Each point is reached from the start by the listed moves, each made once or not at all, plus a little noise. Say if it took an odd or an even number of moves. Then give how often each move was made.

Moves:
(1): [75 35 18]
(2): [-25  28  28]
Start: [-36  24  -1]
Points:
[15 88 48] => even (1, 1)
[-58  49  26] => odd (0, 1)
[38 59 16] => odd (1, 0)

Moves:
(1): [21  3 24 13 11 20 -5]
(2): [  6  16  -6 -38   4   5  26]
(3): [-26  -5  30 -10   0   5   5]
(4): [-7 36 -7 33 15 -8 21]
(5): [ -4 -18   7  16  33 -23  22]
(6): [-25 -19 -28  21  27  33  10]
Start: [  0  30 -27   7   3  26  11]
Points:
[-35 -11  10  47  75  61  43] => even (1, 0, 1, 0, 1, 1)
[ -8  50 -36  52  95  51  85] => odd (1, 1, 0, 1, 1, 1)

Moves:
(1): [ 56  34 -31  -2   6  32 -23  -8 -26  12   8  24]
(2): [  0  17 -12   9 -26 -10  23 -17 -25 -21 -12  -9]
(3): [ -8 -33  59 -35  27 -16  13  10 -19 -12  -2   9]
(4): [ -1  -7   0  37   7  47  27  18   4 -25 -18 -40]
(5): [ 12 -18 -27  29  60 -11  -3 -11 -27 -29  -2   6]
(6): [-78  20   3 -76   6  16 -15  24 -10  -8 -15  -3]
(7): [-23   5 -27 -35 -23  17  52  25   2  24 -29   8]
(8): [ -9  17  -5  10  -5 -46  17  67 -22   3  -5 -46]
(9): [ 16   8  23  45  -8   6 -19  27  20 -26  21  46]
Start: [ 24 -22 -38 -22 -11 -27   0 -61  16  33  -1   7]
Points:
[-48 -13  32 -78 -11 -30   6 -17 -17 -33  -7  49] => even (0, 1, 1, 0, 0, 1, 0, 0, 1)
[ 37 -48  11  34  64 -95   6  31 -28 -33   9  21] => even (0, 0, 1, 0, 1, 0, 0, 1, 1)
[ 57 -42 -63 -27  64  44  65 -24 -53   1 -44  15] => odd (1, 0, 1, 1, 1, 0, 1, 0, 0)
[ 29   7 -71   4  58  62 -36 -14 -24 -43  -7  36] => odd (1, 0, 0, 1, 1, 1, 0, 0, 1)
[-78  11 -72 -85 -45  43  86  -8 -14   8 -77 -39] => even (0, 1, 0, 1, 0, 1, 1, 0, 0)
[  2 -24 -64 -25 -27  36  79 -17  24  32 -49 -28] => even (0, 0, 0, 1, 0, 0, 1, 0, 0)

Moves:
(1): [ 14 -17  -3 -28 -10   2   0  -1 -18   6   5   1   4 -11 -15   2  -1]
(2): [ 27  24  -5   7 -15   4   7   4   3  15  -2  -1  19   7 -15  -9  -4]
(3): [ -6  -1  18   2  -7  -1  15  -1  13  -8   7  -9   7 -11  -2  -1 -11]
(4): [ 13 -18   0  20 -21  23  -6 -11   3  -3   1  -6  -6 -14  10  16  17]
(5): [ 5 -3 16  9 18 -7 -9 13  0 13  0 -3 -4 -6 -8 -2  7]
(6): [  0   2   1 -12   8  16  -4   4   8   9   6  -2   8  -2  13  10  -4]
(7): [-10   0 -12  -4  15   5  39   5  -3  14   8  11 -14  10   7  18  -7]
(8): [ -2   5  -5   2 -19 -12  -7  36  -2  -3  31  -2  -1  -2   3  10   3]
(9): [  4 -13 -23  14   5  -5  -2 -11  28   9  12 -14   9   0 -20   6   3]
(10): [-10   3  13   4 -13  -1  -9  -5  -7  21 -16  -2   2  -9  -8  25  -9]
(11): [  9  -1  17  -3   6   5  -5 -19  -5  -2  19   4 -11   5  -5   1  -1]
(12): [  5  -6   4   5 -10  -4  -2  -1  10   7  -2  29 -11  -7   9  -5  -3]
(13): [-6 -8  1  8  0 -7  2 -4 -9  6  7  6 21  1  5 -5  4]
(14): [ 11  -6  15  -1 -14  -1   5  -7   2   9   1   2  -7  38   0   7   5]
Start: [  6  15   1  -4 -11 -17   4  27   6 -24  16   6  18  -7 -11 -12 -28]
Points:
[ 75 -11  26   5 -75  -5  -9  62   6  34  63  30  41   0  -6  11  -2] => odd (1, 1, 0, 1, 1, 1, 0, 1, 0, 0, 0, 1, 1, 1)
[ 15   0  10   6 -24 -28  49  31  42  -6  95  -3   2  33 -27  25 -38] => even (0, 0, 1, 0, 0, 0, 1, 1, 1, 0, 1, 0, 0, 1)
[ 54  -6  30   3 -38  12   6  33   8  14  39  -6  68 -42 -21   0 -20] => odd (1, 1, 1, 1, 1, 1, 0, 0, 0, 0, 0, 0, 1, 0)
[  9  -2  48 -21   0 -13  34  17 -11  19  39  10   4 -27 -42  32 -49] => even (1, 0, 1, 0, 1, 0, 1, 0, 0, 1, 1, 0, 0, 0)
[ 55  -3 -11  -4 -44 -24  17   8  14  21  41   0  63  30 -55 -13 -22] => odd (1, 1, 0, 0, 0, 0, 0, 0, 1, 0, 0, 0, 1, 1)
[ 74  -9  17  -5 -59  18  43  -3  -2  19  48  45  -9  19 -22  16 -22] => odd (1, 1, 0, 1, 0, 0, 1, 0, 0, 0, 1, 1, 0, 1)
[ 36  10 -25  29 -51 -39  48  50  37  35  70  37  34  40 -24   8 -28] => odd (0, 1, 0, 0, 0, 0, 1, 1, 1, 0, 0, 1, 1, 1)
[ 58   4  26  -4 -52  12  10  51  -3  54  64  33   6 -37 -20  53 -29] => even (1, 1, 0, 1, 1, 1, 1, 1, 0, 1, 1, 1, 0, 0)
